Rows are points. Examples show where two turns around zero, p and q, send a point. Write where each new point lands after one turn and then the other. Backwards means that the second turn is done in reverse. Each puzzle has new turns, and all numbers are rounded.
In the rows, zero is written as 128.

Turn p:
[121 109] -> [133 108]
[112 129] -> [114 120]
[186 137] -> [171 168]
[106 129] -> [109 116]
[114 136] -> [112 127]
Turn q:
[146 142] -> [110 142]
[150 109] -> [141 154]
[ 88 134] -> [132  88]
Where do these land?
p, then q backwards: [103 106] -> [ 99 144]
q, then p: [139 114] -> [129 146]
p, then q: [142 164] -> [ 93 111]

Turn p:
[124 153  72] -> [186 146 136]
[148 144 155] -> [115  96 143]
[110 100 135] -> [106 148 111]
[132 103 134] -> [114 128 106]
[126 139 144] -> [118 121 143]
Turn q:
[133 152 119] -> [149 134 142]
[116 127 101] -> [150 122 109]
[160 139 127] -> [133 113 158]
[104  94 165] -> [ 80 143 105]
Where do these land?
p, then q: [142  86  84] -> [178  91 135]
q, then p: [147 139 145] -> [103 125 140]
q, then p backwards: [124 119 138] -> [124 118 138]
p, then q: [ 95 135 129] -> [131 157 145]
p, then q: [132 161 145] -> [ 91 135 129]

Turn p:
[ 96 121 142 146] -> [105  98 124 138]
[ 98 100 150 140] -> [101 101 136 157]
[151 132  97 129] -> [163 134 133 114]
[148 138 101  95] -> [146 158 148 101]
[128 104 155 149] -> [121 117 119 167]
[115 140 139 142] -> [116 115 110 126]
[161 161 111  94] -> [145 174 126  93]
Turn q:
[141 130 154 148] -> [145 111 118 152]
[108 151 159 123] -> [142 151  95 140]
[128 160  86 149] -> [ 99 151 162 154]
[127  93 145  98] -> [141 110 109  88]
[148  88 110 128] -> [128  95 153 104]
[118 159 129 103] -> [106 154 104 128]
[125 115 112 147] -> [136 126 155 128]
Where do these land?
p, then q: [161 114 141 112] -> [120 134 126 168]
q, then p: [ 76 137 135 145] -> [143 155  87 106]
q, then p backwards: [114 109  91 115] -> [112 137 107  92]
q, then p: [115 147 153 117] -> [152 122 126 102]
q, then p: [111 153 116 105] -> [114 121 122  92]
p, then q: [144 125 132 156] -> [120 111 154 135]
p, then q backwards: [174 111 129 146] -> [106 139 162 160]

Turn p:
[127  99 139 141] -> [133 135 150 104]
[104 145 142  97] -> [100 134 137 162]
[174 151 148 125] -> [109 146  83 110]
[177 127 134 140] -> [126 133  95  90]
[117 124  90 128] -> [147  95 133 139]
[ 97 145 104 140] -> [156 120 134 161]
[101 105 139 125] -> [125 133 165 130]
Turn q:
[122 136  98 127] -> [112 145 110 140]
[168 104 152 114] -> [164 132 168 133]
[132 154 148 111] -> [108 124 155 114]
[161  93 122 137] -> [168 135 135 155]
[134 126 134 102] -> [130 145 146 115]
[104 146 116 157] -> [105 108  98 135]
[ 75 137 126 148] -> [109 107  84 105]
Where do these land?
p, then q: [176  96 164 133] -> [ 97 171 139  86]
q, then p: [ 99 104 117 121] -> [123  97 106 138]
p, then q backwards: [126 149 103 120] -> [130 124 121 161]
p, then q: [120 125  84 146] -> [166 134 144 153]
p, then q: [128 141 155 136] -> [ 98 123 129 131]
p, then q: [120 153 145 113] -> [109 111 105 134]

Turn p:
[169 127 144 152  82  99] -> [127 112 146 113  60 120]
[145 126 155 127 114 101] -> [128 120 160 120 102 139]
[132 137 140 133 152 159] -> [151 130 128 158 144 118]
[111 152 106 123 146 122] -> [113 162 118 133 143 130]
[128 117  96 109 150 133] -> [123 139 121 110 161 108]
[113 143 107 100 120 149] -> [144 149  99 113 145 140]
[ 85 111 124 108 163 147] -> [122 123 117 138 188 144]
[140 112 152 173  97 113] -> [113  91 135 142  80 126]
Turn q:
[ 66 120  89 121 127  99] -> [126 130 152 120 130  53]
[154 114 145 153 113 135] -> [143 110 139 127 119 164]
[152  52 116 114 141 104] -> [171  91 139 182 161 120]
[122 163 136 117 124 112] -> [106 133 106 122 104 118]
[128 137 119 138 123 142] -> [119 138 141 120 128 136]
[115 156 139 129 114 140] -> [108 133 121  99 118 132]
[146  98 140 115 114 146] -> [133 101 127 132 156 151]
[154 148 124 134 125 146] -> [110 142 131 132 124 158]
[114 164 144 132 170 127] -> [136 173  97 116 111 121]
Where do these land?
p, then q: [101 143 118 126 143  93] -> [121 153 118  90 129 113]
p, then q: [136 151 120 141 140 157] -> [124 140 145 146  96 134]
q, then p: [133  79 103 109 108 125] -> [108  93 162 152 144 114]
q, then p: [113 133 136 109 117  97] -> [ 97 119 126 102 123 129]
p, then q: [173 157 141 135 143 161] -> [127 116 128 155  78 159]
q, then p: [110 122 146 130 156 102] -> [120 143 136 103 103 105]
q, then p: [171 154 128 171 119 160] -> [183 122  93 155 126 149]
p, then q backwards: [119  91 128 125  97 143] -> [125 116 168 117 100 123]
q, then p: [ 96 122 132 105 129 114] -> [ 99 136 146 105 134 124]

Turn p:
[118 112 135 128 145 151 121 152] -> [114 154 115 110 115 111 122 126]
[ 86 116 155 103  99 132 144 120] -> [106 114 131 157 118 103  93 159]
[145 100 130 116 149 104 155 143] -> [141 103 137  85 123 109 119 126]
[146 110 104 115  92 113 144 123] -> [154 104 128 133 167 110 124 137]
[128 172 162 102 145 103 139 111] -> [118 106 182 141  95 142 137 128]
[ 83 126 135 124 117 100 149 140] -> [136 117 136 137 112 129  75 141]
[127 105 109 157 131 139 101 125] -> [137 144  83 122 133 138 138 127]
[148 147 107 159 162 166 119 126] -> [110 153 111 117 134 149 157  81]
[122 101 113  92 164 166 107 120] -> [122 139 100 130  99  78 155 106]
[154 167 116 150 102 133  95 129] -> [140 159 138 149 158 163 157 130]
[152 153 141 163 103 101 133 117] -> [131 115 146 128 155 178 134 145]
Turn q:
[136 111 159 155 113 143  93 127] -> [104 115 131 141 122 155 161  98]
[106 103 126 107 159 154 135  95] -> [115 118 183 128 127 111 130 156]
[142 127  92 121 126  92 115 104] -> [104 128  96 140 152 116 116 160]
[161 150 108 112 155 151 112 161] -> [101 161 123  85 111 131 102 117]
[130 127 142 112 142 111 163 127] -> [152 110 135 113 143 105 114 126]
[133 158 132 119 102 111 109 145] -> [138 137  97 122 137 164 119 125]
[ 99 104 133 136 104 136 167 158] -> [174 149 147 153 130 112 138 103]
[ 95 109 154 162 154 153 111 126] -> [115 104 166 155  89 136 135 109]
[150 163 106 128  97 100 147 110] -> [148 131  74 116 141 122 137 158]
Where do these land?
p, then q: [155 138 139 120 117  99 115 153] -> [138 123 132  88 135 134 122  98]
p, then q: [104  78 125 168 153 126 170  76] -> [ 89 175 162 182 153 109 136 159]
q, then p: [159 108 101 122 135 155 105 142] -> [122 127 148 168 100 138 103 118]
p, then q: [129 159 112 136 140 132 120 163] -> [130 109 121  94 116 151 139 148]
p, then q: [122 138 109 132 120 128  96 134] -> [128 133 103 108 106 121 136 130]
p, then q backwards: [116  94 118 109 118 135 115 159] -> [137 136  91 123 133 119 165 135]
p, then q: [121 145 185 137 116 111 136 102] -> [147 147 164 153 115 145 140  88]
q, then p backwards: [136 118 121 110 140 156 119 162] -> [127 153 132 133 145 144 137 166]
p, then q: [133 150 111 129 110 155 117 148] -> [132 103 115 112  96 130 116 141]
p, then q backwards: [116 135 143 134 116 101 181  74] -> [107 124 173 135 162  90  96  98]
p, then q: [116 145 143 112 143 109 135  95] -> [136 127 136 152 138 127 166 108]

Turn p:
[131 124 139  95 129 108 161 132 131] -> [141 143 103 137 129 120 132 118 166]
[111 137 125 152 167 101 111 144  85] -> [102 155 120 132 104 165 146 101  95]
[110 149  87 118 174 158 150 111  89] -> [171 125 140 156 117 137 146  70  95]
[161 118 153 137 100 156 127 155 155] -> [141 139 154  98 140 123 111 176 147]
[120 114 156 114 168  95  97 141 127] -> [ 87 156 117 110  88 117 134 109 135]
[108  96 121 165  98 142 124 118 135] -> [129  83 122 118 120 148 114 160 114]
[139 125 115 162 132  92 138 113 156] -> [ 96  99 137 132 139 151 152 130 154]
[139 152 153 118 118 121 136 108 143] -> [124 134 125 139 145  99 151 145 141]
[142 141 113 134 111 147 126 162 153] -> [133 136 165 133 143 137  99 146 138]
[115 150 131 102 114 131 135 108 136] -> [135 124 118 156 139  96 128 129 129]
[132 100 114 112  97 158 103 115  98] -> [149 111 109  97 143 115  95 124  93]
Turn q:
[117 119 131 131 150 137 127 101 159] -> [131 127 101 116 102 122  99 125 123]
[143 107 144 111 140 133 144 128 109] -> [140 122 108 123 160 131 134 124 111]
[107 156 140 121 131 155 115 143 123] -> [135  98 149 113 111 140 139 108 132]
[ 98 126 153 131 138 108 120 131 129] -> [122 113 148 131 128 128  97 121 107]
[114 176 129 129 149 110 141 148 112] -> [123 120 174  91 128 130 136 146 115]
[129 108 134 131 122 138 143 135 169] -> [148 126 105 150 104 136 121 145 117]
[136 107  31 141  62 132 130 113 109] -> [107 208 125 170 113  92 187 109 161]
[146 117 129 116 147 136  94 152 130] -> [153 131 130 125 143 159 114 115 151]
[145 127 142 100 101  86 123  91 128] -> [125 119 124 145 160  75 109 144 145]
[145 138 148 168 141 145 143 139 112] -> [ 98 114 118 115 132 166 144 143 118]
Where do these land?
q, then p: [138 131 109 165 149  85 118 116 122] -> [108 156 141 165 104 107 112 132 107]
p, then q: [107 105 143  91 134 142 113 122 168] -> [129 138 149 175 135 108  96 142 145]
p, then q: [113 118 136 113 153 153 160 129 122] -> [120 128 109 147 137 118 146 159 154]
p, then q: [115 147 119 118 156 141 111 148 132] -> [ 95  98 137 135 132 117 124 129 138]
q, then p backwards: [173 126 135 109 142 146 110 125 119] -> [157 106 122 121 107 111 162 121 123]
p, then q backwards: [127 121 146 123 149  98 108 150 101] -> [121 114  96 161 148 142 132 111 121]
p, then q: [139 133 123 158 140 114 122  92 105] -> [128 137 109 113 137 115 149 113  87]
p, then q: [124 137  98 164  96 149 125 148 104] -> [124 116 119 109 148 174 144  92 137]
q, then p: [108 150 136 139  89 131 141 114 132] -> [120 116  93 134 119 154 124 152 140]
p, then q backwards: [139 118 144 171 127 130 139 108 149] -> [148 170 142 136 119 139 145 145 124]
p, then q: [109 100 119  36 103 121 128 159 146] -> [122 159 150 137 107 111  71 136 206]
q, then p: [145 150 129 149  98 127 160 124 137] -> [137 137 118 147 117 166 108 144 148]

Turn p:
[115 110 146 153 133 158 144 108 101 130 179] -> [119 162 126 123 105 128 178 102 122 153 154]
[124 131 145 138  89 126 124 143 104 133 153] -> [123 129 150 116 132 136 122 106 138 165 154]
[162 141 137 121 153  99 136 122 126 124 102] -> [135 133 127 140 100 135  94 152 116 121 101]
[132 143 104 100 125 111 139  89 133 126 104] -> [136 154 120 133 155 118 113 151 128 124  87]
[128 163 116  70 160 110 149 131 150 117 109] -> [126 123  99 119 131 149 114 175 157 110  77]
[ 82 118 149 173 108 135 113 146 103 128 121] -> [149 112 170 147 128 117 153 116 144 141 174]
[120  97 155 144  97 168 128 123 118 107 169] -> [106 139 152  94 117 110 167  87 127 143 152]
[136 138 149 143 123 144 152  98 163 108 154] -> [115 151 127  83 117 112 150 153 104 129 137]
[145 136  89 135 134 131 130 162 121 136  85] -> [165  85 120 146 139 141 112 120 111 122 105]
[137 135  97 110 150 113  81 141 132 118 111] -> [146 115 101 140 133 122  90 116 150  91 121]
[129  93 171 115 123 167 134 104 141 135 151] -> [ 78 153 150 110 118 132 165 112 115 112 132]
[134 116 101 114 143  84 144 137 150 129 114] -> [115 105  99 152 132 111 105 155 125 132 104]
[120 142 105 149 125 119  91 162 124 173 112] -> [152 100 121 160 157 154 103 117 125 120 165]
Turn q:
[ 71 107 100 135 171 143 139 139 133 131 110] -> [137 145 154 135 138 187 147 102 126 162 147]
[141 163  85 129 159 136  83 130 133 192 103] -> [ 97 116 105 150 149  92 151  91 118 185 172]
[141 137 173 132 113 152 120 119 118 119 125] -> [106 128 128 119 110 114  96 130 131 127  92]
[116 159 147 126 125 127 144 178 107 136 140] -> [118 109 115 113 154 150  84 138 103 125 141]
[136 130 155 128  94 134 155  95 128 143 143] -> [ 96 130 116 127 108 126 137 166 126 108 100]
[201 162  92 118 165 123 158 141 138 110 155] -> [140  88 134 143 109  98 107 156 163 115 203]
[100 116 103 167 119 115  87 140 135 116 127] -> [164 167 121  98 142 121 142 108 114 151 132]
[114 123 137  94  74 157 140 133 144 121 117] -> [117 104 128 105 155 141 140 148 154 126  78]
[138  85 125 131 129 114 123 100 104 119 140] -> [142 163 118 152 111 127 138 119 142  97 119]
[124 133 140 109 133 120 122 118 138 116 145] -> [136 108 124 120 108 131 133 119 125 114 122]
[129  82 167 133 133 114 137 119 141 123 121] -> [120 150 166 130 117 131 134 117 120  90 106]
[125 139 112 135 122 102 127 123 119 111 110] -> [161 130 128 143 134 118 130 140 114 138 126]
Where do these land?
q, then p: [ 99  92 134 136 150 128 123 137 130 135  99] -> [144 165 150 122 113 149 147 145 118 117 130]
p, then q backwards: [149 123 128 115 140 157 134 123 186 151  56] -> [118 119 183  96  93  73 172 145 134 135 124]
q, then p backwards: [151 132 118  88 109 155 106 140 121 140 151] -> [112 117  97  95 132 124 108 157 145 112 150]
q, then p: [165 138  94 113  91 128 133 172 113 133 150] -> [116 102  61 132 108 109 118 128 142 105 129]
q, then p: [115 142 155 138  93 104  99 112 116 102 122] -> [154 122 145 150 134 131  84 117 125 129  92]
q, then p: [177 132 133 110 104 155 148 142 105 115 151] -> [120  87 106 118 136  92 113 130 147  93 148]
q, then p backwards: [111  97 108 151 143 136 143 107 147 160 120] -> [102 117 161 130 129 149 146 103 113 152 151]
p, then q: [128 103 129 133 164 104 132 116 160 136 142] -> [166 147 111 112 152 148 128 143 115 137 140]
q, then p: [113 135 127 155 158 119 104 108 109 110 127] -> [143 157 138 119 149 142 102 113 107 146 137]
q, then p: [ 87 167 163 163 118 107 116 133 126  99 159] -> [138 136 143 128 149 157  93  69 152 134  92]
q, then p: [ 95 134 118 127 147 116 161 107 132 102 130] -> [125 114 152 103 123 150 139  97  99 141 127]
p, then q backwards: [148 142 130 106 120 127 137 138  91 154 129] -> [ 90 122 134 126 143 154 130 132 105 118 113]

Turn p:
[129 115 120 141 150 188 103 120  72 168 117] -> [170 150 139  98 102 122 119 105 164 187 154]
[112 142 144 142 153 137 128 111 147 111  71] -> [153 117 108 111 126 132 108 176 154 102 142]
[132 111 119 118 119 143 131 108 106 125 113] -> [135 123 112 122 123 131 140 127 126 151 157]
[124 128 152 133 114 131 109 115 123 116 151] -> [122 140 131 158 109 135 112 118 123 123 141]
[109 127 104 148 127 119 116 116 146  82 160] -> [ 80  96 138 141 101 114 114 126 129 107 137]
[132 150 130 105 134 130 147 141  98 100 120] -> [124 141 137 112 138 144 160 123 136 104 156]
[148 124 142 144 151  96 138 107 129 144 119] -> [166 106 144 127 129 135 122 141 101 122 118]
[171 145 156  88 145 114 147 148 152 125 157] -> [134 148 120 121 129 152 150  99  95  82  89]
[136 144 124 107 107 109 158 110 134 179 133] -> [158 113 119 158 158 130 162 115 124 143  98]
[135 118 135 115 106 114 128 164 114 135 145] -> [108 158 142 133 151 133 136 114 108 139 121]
[131 126  99 159  89 143 151 148 156 105 143] -> [ 81 133 124 140 111  85 154 152 126 130 112]
[ 86 109 154 142 173 117 125 135 160 145 123] -> [130 113 137 118 125 165  82 156 145 129  89]
[129 167 107 158 110 111 137 146 174 122 127] -> [111 120 132 144 141  80 134 151 138  93  95]
[119  85 105  89 116 140  76 122  80 137 115] -> [120 132 109 109 149 136 101  85 125 182 181]
Turn q:
[135 136 113  93 111  94 133 127 125  98 147] -> [124 151 114 113 122 156 100 108 123 106 157]
[153 138 111 113  90 152 150 124 159  94 141] -> [152 123 150  98 122 154 109  95 167 132 147]
[156 137 119 122 115 150  84 104 140 149 129] -> [116  90 150 114 121 127 117  96 106 142 106]
[101  84 121 150 120 118 118 117 115  99 140] -> [118 157 114 107 131  91 157 114 126 128 154]
[150 124 145 164 145 126 115 149  81 165 101] -> [117 118 102 172 153 121 161 127 116 128  78]
[115 103  94 130 143 147 122 150 123 103 125] -> [135 154 138 127  91 117 161 116 137 118 129]
[128 163 135 150 124 133 128 144  88 145 143] -> [100 114 103 144 138 162 152 137 134 142 116]
[115 126 187 111 123 127 119 127 104 169 134] -> [ 98 127 131 117 175 132 124 167 106 126  97]
[120 120 130 125 132 105  91 139 181 131 115] -> [160 140 145 127 116 114 109 127  80 154 132]
[128 167 119 121 130 163 147 112 160 113  79] -> [136 114 176 163 110 127  96 126 168 148 134]
[123 106 151 140 185  91 140 128 126 135 149] -> [147 122 104 141 141 109 148 168  95  92 149]
[112 133 111 116 119 129 188 116 133 136 134] -> [133 126 109 115 115 127 102 155 176 117 138]
Where do these land?
q, then p: [135 145 100 111 146 112 129 119  89 120 139] -> [ 88 115 125 143 108 116 132 138 149 135 153]
p, then q backwards: [149 168 153 102 121 134 130 136 155 126 134] -> [154  98 120 118 140 110 142 153  95 122 118]
p, then q backwards: [ 84 120 138 178 125 157 133 117 108 113  91] -> [ 70 157 128 129 138 143 175 122 156 123 129]
p, then q backwards: [165 135 153 110 131 161 124 137 147 152 117] -> [134  91 108 129 111 102 137 169 130 135 126]
q, then p: [125 118  89 104 126 127 129 144 131 108 152] -> [114 137  99 155 126 119 155 110 132 116 145]
q, then p backwards: [128  99  71 131 160 109 130 117 128 134 124] -> [168 145 124 143 125 159 115  97 155 105 141]
q, then p: [157 111 109  95 124 116 127 142  98 147 164] -> [106 118  93 106 127 126 149 126 145 122 177]
p, then q backwards: [140  93 109 117 167  89 141 142 114 104 149] -> [142 138 142  99 125 148  77 111 132 134 170]
p, then q: [112 147 144 165  94 152 168 123 133 118 104] -> [179 145 101 137 126 162 138 141 144 158 127]
q, then p: [107 136 143 208 115 143 108 119 141 109 114] -> [164 100 160 143 132 142 142 131 114 160  67]
q, then p: [127 129 140  98 120 133 111 136 125 122 116] -> [144 143 128 135 126 140 117 131 148 114 145]
q, then p: [105 143 156 120 133 128 120 142 139 172 134] -> [131 165 141  96 156 131 121 131 141 149 128]
p, then q: [124 101 109 114 142 116 135  89 118 109 161] -> [106 133 123  83 140  93 143 127 149 122 117]
p, then q: [136 145 177 139  88 115 106 128 166 157  92] -> [145 115 110 190 103 149 158  91 105 144 128]
